Every row gives one point. The ring and each string are closed loops that go straight from each point to the next, and from the last back to the first. Before rounding, they use only three directions, however many columns there are. How many times does the string pass through the ring? Passing back the other way cancels.

Ring (9 x 3):
[[ 43   1  21]
 [ 32  15  11]
 [  9  20   5]
 [ -7  10   7]
 [-15 -10  14]
 [ -9 -31  25]
 [  9 -41  35]
 [ 26 -37  39]
 [ 41 -23  35]]
String (22 x 3):
[[ 13  27  -9]
 [ -4  38  -3]
 [-12  31  20]
 [-21  14  -1]
 [-19 -10 -11]
 [ -4 -20   2]
 [  3 -14  20]
 [ -4 -13  34]
 [-16 -34  40]
 [ -4 -54  32]
 [ 13 -57  20]
 [ 19 -37  23]
 [ 16 -13  28]
 [ 21 -12  46]
 [ 40 -21  52]
 [ 57 -24  38]
 [ 60 -23  14]
 [ 60  -7  13]
 [ 54  12  16]
 [ 46   8  -2]
 [ 26  -1   5]
 [ 24   7  -5]]
Times through: 2

Ring (9 x 6):
[[  7  -4  21  -5 -13   1]
 [ 15  15  15  -3 -15 -22]
 [ 13  23   7  -1 -14 -38]
 [  0  23   1   0 -14 -38]
 [-21  10   0   0 -15 -18]
 [-34  -9   2  -2 -11   1]
 [-34 -28   6  -5  -4  14]
 [-26 -33  10  -7  -2  18]
 [ -9 -24  18  -7  -6  16]]
String:
[[-24  17   2   1 -20 -16]
 [-15   8  10  -1 -18  -6]
 [-10  11   8  -1 -16 -15]
 [ -1  25   7   1 -20 -28]
 [ 17  38   1   2 -16 -56]
 [ 23  32   0   0 -10 -60]
 [ 11  13   2  -2  -7 -40]
 [ 22  25   4  -1 -10 -50]
 [ 31  40   9   1 -18 -54]
 [ 12  28  11   0 -20 -31]
 [  0  15  10  -1 -17 -19]
 [  0  11   3  -2 -10 -30]
 [ -2  13  -1  -1  -8 -36]
 [-10   2   8  -3 -12 -11]
 [-17  11   7   0 -19 -10]
 [-27  14   2   1 -21 -12]
 [-35  13  -3   2 -19 -15]
 [-26   6  -5   0 -11 -22]
 [-34  16  -4   2 -20 -18]]
Times through: 0

Ring (10 x 8):
[[ 35 -19  28  -2  15  18   0  23]
 [ 37   0  37  -1  30  18  10  19]
 [ 25  13  36  -2  31  13  12  14]
 [ -2  24  24  -3  20   2   7   5]
 [-19  24  12  -4   5  -7  -1   0]
 [-33   8  -7  -5 -18 -16 -13  -1]
 [-32  -3 -12  -5 -26 -15 -19   1]
 [-18 -23  -9  -5 -28  -6 -23  10]
 [ -3 -29   0  -5 -21   3 -20  16]
 [ 24 -28  18  -3   1  15  -9  22]]
String (23 x 8):
[[ 33 -17  39  -2  23  30   0  27]
 [  7 -14  25  -3   7  20  -8  20]
 [ 17 -12  18  -3   5   8  -4  16]
 [ 40 -23  17  -2   7   6   0  19]
 [ 35 -36  19  -3   1  17  -9  26]
 [ 15 -36  20  -4  -4  24 -16  27]
 [  6 -28  20  -4  -3  22 -16  24]
 [  9 -10  14  -3   1   6  -6  14]
 [ 38 -17  16  -2   8   3   2  17]
 [ 57 -25  26  -1  17  13   5  24]
 [ 27  -9  19  -2  11   5   1  15]
 [ 22  -6  19  -3  11   5   1  14]
 [ 39  -3  22  -2  18   2   9  14]
 [ 51   3  42  -1  39  18  16  20]
 [ 36  11  53  -1  46  30  15  22]
 [ 17  10  39  -2  29  21   7  17]
 [  4   1  20  -3   9   7  -3  12]
 [ 32   8  27  -2  24   4  11  12]
 [ 44  15  43  -1  43  14  20  15]
 [ 38  14  51  -1  46  25  17  20]
 [ 23   5  44  -2  33  26   7  21]
 [ 48  -1  51  -1  43  31  14  25]
 [ 54  -9  43  -1  35  25  12  25]]
Times through: 3
String:
[[  2   4  13  -3   5  -1  -2   8]
 [  9   6  10  -3   5  -8   2   5]
 [-17  21   1  -4  -3 -18  -1  -3]
 [-60  24 -13  -6 -24 -23 -16  -9]
 [-37   9 -19  -5 -27 -28 -14  -7]
 [ -3  -2 -10  -4 -16 -22  -7   0]
 [  6  -6  -2  -4  -9 -13  -5   6]
 [-21 -23 -21  -5 -38 -18 -24   5]
 [-33 -36 -17  -6 -44  -4 -35  12]
 [-30 -41  -6  -6 -38  11 -36  19]
 [ -6 -24   8  -4 -14  10 -19  17]
 [  7 -11  12  -3  -1   4  -7  13]
 [  7 -21  19  -4   0  17 -12  20]
 [  9 -19  27  -3   6  24 -11  23]
 [  9  -8  21  -3   7  12  -5  16]
 [ 31  -5  21  -2  15   4   5  14]
 [ 47   1  33  -1  30  10  14  17]
 [ 20   0  17  -3  11   0   3  11]
 [  6   3  20  -3  10   6  -1  11]
 [ -8  20  33  -3  22  15   2  11]
 [-13  21  26  -3  16   8   1   7]]
Times through: 1

Ring, 10 rows:
[[ -5  22  16 -16  41  -4  42  -8   1]
 [-14  29  21 -27  24   2  47  -7   7]
 [-16  29  21 -38  -4  13  39 -15   7]
 [ -9  21  17 -41 -21  20  24 -24   4]
 [  3  10   9 -37 -27  22   5 -34  -4]
 [ 12   2   4 -31 -22  21  -4 -39 -10]
 [ 22  -5   0 -18   2  12 -10 -39 -18]
 [ 22  -3   1 -10  26   3  -1 -32 -18]
 [ 16   4   5  -7  40  -3  13 -23 -14]
 [  7  12   9  -9  46  -6  28 -15  -7]]
String (19 x 9):
[[ -4  18  21 -50 -30  24   3 -37 -15]
 [ -1  15  16 -40 -15  18   8 -33 -11]
 [ -2  17  24 -58 -38  27  -9 -45 -25]
 [ 15  -3  -1 -33 -41  28 -13 -44  -7]
 [ 25 -11 -12 -16 -25  22 -12 -41  -2]
 [ 29 -12  -5 -18  -9  17 -24 -47 -22]
 [ 29 -14 -16   1   9   9  -2 -32   0]
 [ 14   1  -3  -9  13   7  15 -23   2]
 [ 10   8  10 -20  22   4  10 -27 -16]
 [ 13   9  16 -20  40  -3   5 -29 -31]
 [ 20   4  13 -11  58  -9   1 -30 -37]
 [ 23  -1   6  -7  49  -6   0 -30 -29]
 [ 19   3  14 -20  38  -1  -8 -37 -40]
 [ 32 -12  -6  -5  22   5 -15 -39 -23]
 [ 26 -11 -13  -4   2  11  -2 -33   0]
 [ 15  -1  -6 -11   0  12  12 -26   7]
 [  5  10  10 -28   1  12  11 -29  -9]
 [  3  12  16 -45 -26  23  -4 -41 -19]
 [ -3  16  21 -60 -50  32  -8 -46 -19]]
Times through: 2

Ring (10 x 11):
[[ 19 -34  -9   9  32  13  -9  11   9  -2   4]
 [ 15 -24 -18   0  34  14 -13  10  15   3  10]
 [  4  -6 -23 -12  23   8 -12   2  15   2   9]
 [-11  14 -12 -14  -3  -9  -8 -18   6  -7   1]
 [-14  17   4  -6 -15 -19  -6 -29   0 -15  -4]
 [ -9   8  35  18 -27 -31  -4 -42 -12 -28 -11]
 [ -4  -1  43  27 -27 -32  -2 -42 -16 -32 -15]
 [  1 -16  40  30 -21 -27   2 -30 -19 -32 -19]
 [  8 -30  21  24  -3 -11   2  -8 -13 -23 -16]
 [ 16 -37   3  17  18   4  -3   6  -1 -12  -6]]
String:
[[ -8 -20  -1   1 -15 -11  12   1 -17 -24 -27]
 [ -2 -11   6   6  -4 -10  -1 -12  -5 -17 -10]
 [ 15 -27  38  36   1 -15  -7 -23  -8 -23  -6]
 [ 14 -34  53  47 -12 -23   0 -26 -20 -34 -18]
 [ -1 -24  28  23 -21 -22   9 -16 -23 -32 -27]
 [-11 -10  -2  -4 -17 -13   8  -6 -13 -22 -22]
 [ 10 -21  20  22   5  -9  -7 -15  -3 -17  -4]
 [ 24 -36  31  38  17  -5 -11 -13  -1 -16   1]
 [ 16 -26  19  25  14  -4 -10 -12   1 -13   1]
 [ 43 -60  18  42  51  17 -18   9  11  -3  13]
 [ 23 -43 -17   8  41  20  -9  22  12   1   5]
 [  2 -20 -28 -13  18  10  -1  15   6  -3  -5]
 [  5 -15   0   6   9  -3  -6  -7   2 -11  -2]
 [ 22 -28   8  20  31   6 -16  -4  11  -4  11]
 [  3 -16 -10  -2  12   2  -4   1   4  -8  -3]
 [  1 -21 -34 -17  20  13   0  20   7  -1  -5]
 [  1 -18 -16  -5  10   3  -1   7   1  -8  -8]
 [ 20 -29  18  27  21  -1 -12 -10   4 -11   4]
 [ 36 -57  22  41  36   9 -11   6   2 -11   2]
 [ 14 -48  11  23   8  -1   6  10 -13 -21 -20]]
Times through: 3

Ring (8 x 12):
[[  9 -10 -15 -31  22  59  13  -7 -13   1 -18  -4]
 [  7 -18  -8 -21  15  45   0  -9 -20  21  -9   8]
 [  9 -23   7  -2   5  20 -16 -10 -32  35  -4  24]
 [ 13 -13  26  17  -3 -19 -25  -3 -46  33  -8  37]
 [ 14  -3  29  18  -1 -28 -20   3 -48  21 -14  34]
 [ 17   8  22   7   7 -14  -6   6 -41  -5 -25  20]
 [ 19   7   4 -15  17  30  11   1 -26 -24 -32   2]
 [ 14  -1 -10 -28  23  55  17  -4 -15 -18 -28  -6]]
String, 26 rows:
[[  6  17   7  -8  18 -11  10  16 -29  -4 -24   5]
 [ 10   0   7  -7  13   8   0   3 -30   7 -19  12]
 [ 27  -2  24   8   3   9 -10  -5 -42 -15 -29  23]
 [ 29   3  36  21  -2 -15 -16  -2 -51 -15 -31  32]
 [  8  16  29  17   5 -56 -10  19 -47  15 -18  27]
 [  2   6  12   0  11 -24  -4  13 -34  23 -12  17]
 [ 16 -10  20   8   2   0 -16  -4 -41  15 -16  27]
 [ 26 -26  35  26 -11  -1 -36 -17 -53  23 -12  46]
 [ 17 -33  35  30 -14 -16 -45 -16 -55  53   2  54]
 [  0 -15  10   3   5 -11 -17   1 -35  50   2  27]
 [  6  -6   5  -7  12   8  -4   1 -29  22 -11  15]
 [ 19 -22  12   0   3  30 -15 -15 -35  15 -14  24]
 [ 13 -34   7  -2   2  37 -21 -20 -33  37  -3  28]
 [ -2 -23  -3 -10  10  17 -11  -5 -26  52   4  19]
 [ -2 -12  -1 -10  12   7  -6   2 -27  42  -1  16]
 [  8 -11   6  -5   9  11  -7  -2 -31  23 -10  18]
 [ -4  -9   6  -1   9 -16 -11   7 -32  51   2  22]
 [  9 -23  26  20  -6 -20 -33  -6 -48  52   1  43]
 [ 28 -30  43  35 -17 -13 -45 -19 -60  32  -9  55]
 [ 26 -18  34  23  -8  -6 -30 -12 -52  15 -16  41]
 [ 22  -5  39  29  -7 -34 -28  -1 -55  15 -17  42]
 [  2  18  21   9  10 -51  -5  22 -41  19 -16  21]
 [  8   5  10  -3  13  -7   0   8 -32   9 -18  14]
 [ 23  -4  19   4   5  13  -8  -5 -38  -8 -26  21]
 [ 29  -1  24   7   4  14  -7  -6 -41 -23 -33  21]
 [ 23  18  20   1  12  -4   5   8 -37 -30 -37  11]]
Times through: 4
